Every row gives one point. The points of each table are mixes of a few directions, plus a little noise. Count the directions of each table, and those that both share. Where both have some left over, give the other angles between the two spaces (their principal angles), to ten degrees, smallest first.
In the rows, 128 means zero.

First:
[[ 85  57]
 [153 169]
 [127 126]
 [156 174]
 [120 114]]
Second (5 x 2):
[[179 108]
 [101 138]
 [ 61 154]
 [181 108]
 [118 132]]
Directions: first 1, second 1, shared 0; angles 80

First (7 x 3):
[[127 141 126]
 [132  65 138]
 [130  98 133]
 [121 245 109]
 [128 123 129]
 [133  59 139]
 [126 165 122]]
Second, 5 rows:
[[156  96 113]
 [ 96 107 157]
 [ 94 113 158]
 [141 101 123]
 [153 222  88]]
Directions: first 1, second 2, shared 1

First, 6 rows:
[[148 141 139 128]
 [196 172 167 128]
 [159 148 146 128]
 [ 61  85  89 128]
 [ 52  79  84 128]
 [153 144 142 128]]
Second (5 x 4):
[[126 151 106 103]
 [127 139 118 123]
 [121 152 114 201]
 [130 137 114  47]
 [135  62 189 167]]
Directions: first 1, second 2, shared 0; angles 90

First (6 x 6):
[[124 160 160 115  89 197]
 [108 117  90 133 110 159]
 [135 132 196 128 177  69]
 [ 80 117 126 137 123 169]
 [189 136 143 121 156  47]
 [132 107  53 135 113 127]]
Second:
[[ 96 117 155 134 145 133]
 [162 153  22 137  97 122]
 [ 79 114 210 119 127 187]
 [117 120 205 109 118 170]
 [157 121 195 105 130 123]
 [123 136  83 138 119 133]
 [167 136  83 131 132  82]
 [124 127  71 151 156  74]]
Directions: first 3, second 3, shared 2; angles 30

First (9 x 8):
[[120 103 131 152 104 150 218  91]
 [131  49 147 102 129 138 222 127]
 [139 104 137  83 156 110  89 170]
 [129 161 121 129 135 118  72 139]
 [120 198 110 170 113 130  81 107]
 [129 145 124 127 133 122  95 135]
 [143  73 145  63 164 108 106 181]
 [129 172 118 134 133 118  62 137]
 [112 149 119 192  85 159 207  64]]
Second (7 x 8):
[[145 146 117 116  76 122 151  66]
 [127  65  81  89 182 117  84  70]
 [119 167 109 168 110 138 124  87]
 [117  74 163 132 153 145 194 189]
 [142 164 119 116  99 114  97 105]
 [125 174 126 148 124 125  87 140]
 [122 105 181 128 152 136 159 240]]
Directions: first 2, second 4, shared 2

First (8 x 11):
[[174 116  88 139 165  88 156 107 162 119 114]
 [ 72 109  93 185 106 194 171  77 105 109 158]
 [ 74 144 145 148  58 173  91 132 101 149 154]
 [153 118 149  85 189 108 151 145 129 107 106]
 [153 133 164  79 162  99 117 163 130 126 107]
 [147 105  90 147 172 122 181  94 142 102 122]
 [183 140 139  93 148  67 101 159 155 144 103]
 [ 69 157 156 148  24 171  57 146  99 168 160]]
Second, 8 rows:
[[ 69 107 114 164 125 199 174  90  95 100 153]
 [156 100  83 145 189 116 193  90 147  96 117]
 [146 153  85 178  51  98  75 114 160 175 141]
 [118 132 175  86 143 135 117 160 109 123 120]
 [ 98 100 101 158 155 173 190  85 113  93 140]
 [178 127 121 107 165  79 132 138 155 127 106]
 [165 150 165  80 129  80  80 176 142 151 108]
 [ 95 157 181 106  68 145  61 171 104 159 139]]
Directions: first 3, second 3, shared 3

First (8 x 12):
[[113 126  96  90 149 158 145 130 150 114 100 126]
 [151 130 178 187  96  82 101 126  94 150 172 131]
 [125 128 122 121 132 134 131 128 132 125 123 128]
 [116 127 103  98 144 152 142 129 145 116 106 126]
 [131 128 135 136 124 122 125 128 123 131 134 128]
 [122 127 116 113 136 139 135 129 136 122 117 127]
 [149 130 172 180  99  87 104 126  98 148 167 131]
 [116 127 103  99 144 151 141 129 145 117 106 127]]
Second:
[[119 117 124 115 133 130 130 130 130 124 116 125]
 [173 146 106 117 121  92 150 170 131 115 166 132]
 [129 135 128 159 120 104 100 134  77 144 134 133]
 [163 149 139  95 131 177 194 107 249 102 157 127]
 [107 117 133 132 132 136 114 116 116 134 109 126]
 [125 132 135 139 126 132 122 119 124 134 129 130]
 [109 112 124 122 133 123 115 132 106 130 107 124]
 [116 124 134 138 128 134 116 117 117 135 119 128]
 [129 127 129 120 130 135 136 126 143 123 127 126]
 [112 120 127 143 127 116 102 129  86 140 115 128]]
Directions: first 1, second 3, shared 0; angles 30

First (9 x 14):
[[137 109 127 110 162 123 152 131 113 128 132 154 111 117]
 [121 130  87 101 102 120 113 115 146 132 121  92 148 118]
 [121  63 125 168 149 114 144 155 149 132 109 127 125 159]
 [102 131 156 220  69 135  83 148 171 129 110  81 158 186]
 [126 217 190 166  83 161  87 119 114 119 147 130 136 139]
 [138  61 142 143 195 116 176 156 115 128 123 176  96 138]
 [132 173  85  58 100 128 112  92 123 129 137 103 145  86]
 [126  65  17  38 138  91 148 109 153 141 109  87 144  90]
 [150 204 224 148 156 164 137 128  67 113 164 204  92 120]]
Second:
[[ 47 141 131 151 153 185 156  92 167 183 140 176 100 125]
 [117 142 116 135 106  60  72 157 113 141 139 169 131 128]
 [166 110  96 140  92 112 126 129 107 100 110 126  89 106]
 [149 121 165 108 125 146 124 110 106 113 120  98 174 167]
 [ 81 126 158 140 112  95 122 107 113 145 166 118 183 117]
 [192 148  53  96 244 144 208 238 230  99 117  76  42  47]
 [157 145 181  74 190 168 133 147 143 121 120  83 196 192]
 [123 114 131 143  95 137 128  95 106 125 123 133 124 130]
 [136 123 113 139  98 113 105 125 110 125 117 153 107 131]
 [112 109 137 154  65 118 106  80  83 129 127 149 134 137]]
Directions: first 3, second 5, shared 0; angles 60, 70, 90

First:
[[168 141 123 135 119 125 150 124  92  98 227 171 133 199 153 137 143 188]
 [124 122 133 115 131 126 131 125  78 154 114 131 156  95 124 118 109  85]
 [ 57 172 170 113  97 124  86 119  88 131 154 105 219 160 163  90 147  41]
 [125 122  50 173 164  89 170 114 196 170 114 155 105 103  84 149 134 169]
 [118  99 100 131 161 139 164 134 174 124 146 170  86 121 124 115 140 144]
 [151 124  50 127 143 137 143 123 190  95  40 132  76  56 111 182 123 143]
 [145  85 215 125 130 141 117 152 111 159 149 103  94 158 115  90 110 157]
 [136 159 183 104  78 144  63 131  94  95  79  59 154 132 149 143 117  98]]
Second, 9 rows:
[[ 64 109 136 129 194 137 145 134  89 142 102 160  69  23 152 130 141 142]
 [116 114 143 148  54 156 117  84 102  71 152 158  53 132 226 207 165 197]
 [122 136 116 110 213 105 142 170 141 183  99 109 180  95  46  57  99  69]
 [ 85 114 135 132 161 138 137 126  99 130 114 152  80  61 156 139 142 147]
 [121 128 127 126 145 126 131 135 126 136 122 128 129 115 120 120 125 122]
 [107 127 124 120 190 118 140 152 124 162 106 126 140  83  91  91 115 101]
 [200 149 121 129  44 121 107 116 170 105 162  96 187 248 112 135 117 120]
 [176 144 120 124  92 117 117 130 160 126 144 101 181 203  96 115 113 108]
 [161 134 130 135  59 134 113 107 141  96 153 121 133 193 153 159 135 147]]
Directions: first 6, second 2, shared 0; angles 30, 60

First:
[[202 151 110  79 177 192 222 137 143 122 186 105 137  91 158 112 164 176
  127 107]
 [137 123 154 120 106 145 152 134 116 126 118 105 118 105 148 129 139 137
  127 120]
 [ 75 118 108 159 107  90 112  93 121 127 153 164 139 160  97 112  97 112
   94 136]
 [107 101 180 127  44 138 192 104  77 115 138  93 121  97 144  98 129 141
   84 114]
 [158 135 102 100 170 129 110 132 131 124 139 125 139 146 101 119 128 130
  146 133]
 [137 128 127 117 125 141 161 121 121 124 150 121 131 119 132 115 133 140
  115 121]
 [ 64 109 147 173  56 111 166  93 111 126 149 148 126 120 141 115 110 125
   71 122]
 [102 165  87 196 177 138 130 150 223 156 132 206 118 118 194 194 137 125
  135 125]
 [149 116 147  95 138 100  28 153  99 125  57  89 124 158  80 132 121 100
  183 148]
 [146 133 117 113 177  98   7 162 137 135  59 123 125 170  87 154 120  93
  196 152]]
Second (10 x 20):
[[125 115 110 106 111 126 185  80  90 110 203 124 152 139  89  69 113 147
   76 123]
 [ 95 135 102 162 141 103  93 122 154 137 128 170 130 151 121 144 111 110
  125 136]
 [ 96 147  70 168 172 104 101 116 177 141 157 197 140 162 118 145 110 115
  121 138]
 [218 125 195  54 125 186 149 182  96 120  67  29 105  73 162 134 177 152
  184 114]
 [ 56 121 129 194  78 109 159  98 141 134 153 174 124 124 153 133 110 122
   75 123]
 [162 126 175 106 109 161 149 160 117 128  86  81 108  86 170 144 156 140
  153 118]
 [201 135 133  64 163 165 154 147 113 118 134  79 132 111 123 111 153 153
  154 121]
 [ 88 127 126 168 132  80  22 146 147 143  61 156 118 162 113 167 108  85
  163 149]
 [ 79 120 101 157 115  93 116  92 125 126 161 167 141 160  95 111  98 115
   94 136]
 [160 130 139 102 133 151 151 137 120 123 129 102 127 111 137 121 143 143
  137 121]]
Directions: first 4, second 4, shared 4

First (8 x 24):
[[132 132 137 128 115 135 150 140 140 135 126 140 120 109 147 115 123 129
  111 132 116 119 136 147]
 [121 120 114 128 150 118  92 108 109 117 133 107 141 158  96 149 135 126
  156 122 149 143 115  96]
 [128 128 127 128 131 128 125 126 125 127 128 126 129 130 125 130 129 128
  131 128 130 129 127 125]
 [149 151 170 128  61 160 235 188 186 162 115 189  90  39 220  67 108 135
   44 145  64  84 168 220]
 [125 125 123 128 138 124 114 119 120 123 130 119 134 141 115 137 131 127
  140 126 137 134 122 114]
 [135 135 141 128 108 137 160 145 145 138 124 147 116 101 156 109 122 131
  103 134 109 114 140 156]
 [103 103  81 128 204  93   7  60  63  90 143  59 172 230  24 198 150 119
  222 108 200 177  84  23]
 [131 131 134 128 119 132 143 137 136 133 127 136 123 116 141 120 125 129
  117 130 119 122 133 141]]
Second:
[[138  44 188 138 124 160 152 188 146 187  99 163  61 158 111 172  68 211
  120 128 179 162 112 134]
 [ 96 153  98 109 152 110 106  96 103 130 155  98 174 134 119  97 171  92
  169 126 102 116 107  96]
 [164  25 205 149 111 167 162 202 160 183  82 178  39 158 106 196  45 230
  103 129 201 177 121 151]
 [176 178  90 135 110  96 116  83 135  45 125 113 173  98 122 135 159  67
  112 130 122 136 158 147]
 [ 89  92 132 107 164 125 110 125 103 180 146 108 147 166  92 119 148 140
  191 123 136 144  79  81]
 [152 192  92 135 109 108 123  94 134  61 131 119 158  91 151 115 151  73
   98 130 101 108 164 151]
 [103 167 108 124 130 128 125 116 120 122 144 120 140 112 158  95 144 105
  121 129  93  93 137 127]
 [141 147 106 125 130 108 115 100 123  97 134 112 161 123 114 127 153  96
  140 127 125 136 129 123]
 [126 178 108 133 114 127 131 117 132  98 133 129 133  99 166 104 135  99
   96 131  95  93 157 147]
 [ 95 103 151 125 136 151 139 159 126 178 130 140  96 142 142 119 106 166
  129 128 126 115 115 120]]
Directions: first 1, second 3, shared 0; angles 30

First (8 x 32):
[[112 115 249  65 195 111 171  89 154 109 166 118 154 128 236  42  62 143
  197 115 219 190 196 225  42 107 150  60 117 119 242 216]
 [126 126 146 118 138 125 135 123 132 125 133 127 132 128 144 115 118 130
  138 126 142 137 138 142 115 124 131 117 126 127 145 141]
 [131 131 101 142 113 132 119 137 122 132 119 131 122 128 104 147 143 125
  113 131 108 114 113 106 147 132 123 143 131 130 102 108]
 [130 129 117 134 122 130 125 131 126 130 124 129 126 128 118 136 134 127
  122 130 120 122 122 119 136 130 126 134 129 129 117 120]
 [132 131  97 145 111 132 117 138 121 133 118 131 122 128 100 150 145 124
  110 131 105 112 110 104 150 133 122 145 130 131  98 106]
 [130 130 117 134 121 130 124 131 125 129 124 129 125 128 118 136 134 126
  121 130 120 122 121 119 136 130 126 135 129 129 117 120]
 [131 130 102 142 113 132 119 137 122 132 120 130 123 128 105 147 142 126
  113 130 109 115 113 107 147 133 123 143 131 130 103 109]
 [132 132  95 145 110 132 117 138 121 133 117 131 121 128  99 151 145 124
  109 132 104 111 109 102 151 133 122 146 131 130  98 105]]
Second (10 x 32):
[[115 148 107 114  84  74 149  79  69 123 124  88 170 107 140 179  83  76
   85 161  99 100  60  59 167  73 110 126 103 105 142 163]
 [131 117 156 119 156 144 130 138 156 127 139 150 112 135 142  94 137 150
  166 110 161 154 163 171  94 144 140 114 131 138 138 125]
 [133 125 114 139 130 139 113 145 137 132 126 141 112 130 115 124 149 141
  133 117 125 129 135 132 130 145 128 134 129 141 106 102]
 [135 123 108 130 117 132 128 134 135 132 132 164 104 133 106 145 155 124
  149 119 135 134 110 120 129 130 134 129 120 139  94 100]
 [134 125 112 149 132 152 108 154 142 133 119 134 113 134 105 123 152 147
  121 120 115 121 143 135 135 155 126 144 142 136 105 101]
 [113 145  99 119  97  68 120  93  70 120 131  87 161  99 162 150  91 101
   96 140  99 110  79  77 159  98 106 117  87 132 135 133]
 [136 124 144 143 141 168 135 148 155 134 115 132 124 146  98 123 141 138
  119 135 127 122 157 146 123 143 135 150 167 111 132 139]
 [130 117 214 106 171 167 176 124 175 126 132 134 136 153 139  96 109 135
  157 138 179 151 185 191  77 121 153 120 172  93 193 199]
 [114 137 125 119 129  87 108 111  97 119 136  88 152 105 178 107  94 130
  115 124 117 127 125 122 133 122 112 109  97 141 152 131]
 [137 122 101 144 122 149 114 152 144 134 125 163  97 136  93 138 168 138
  142 115 124 130 124 126 132 149 133 140 130 143  84  86]]
Directions: first 1, second 4, shared 1
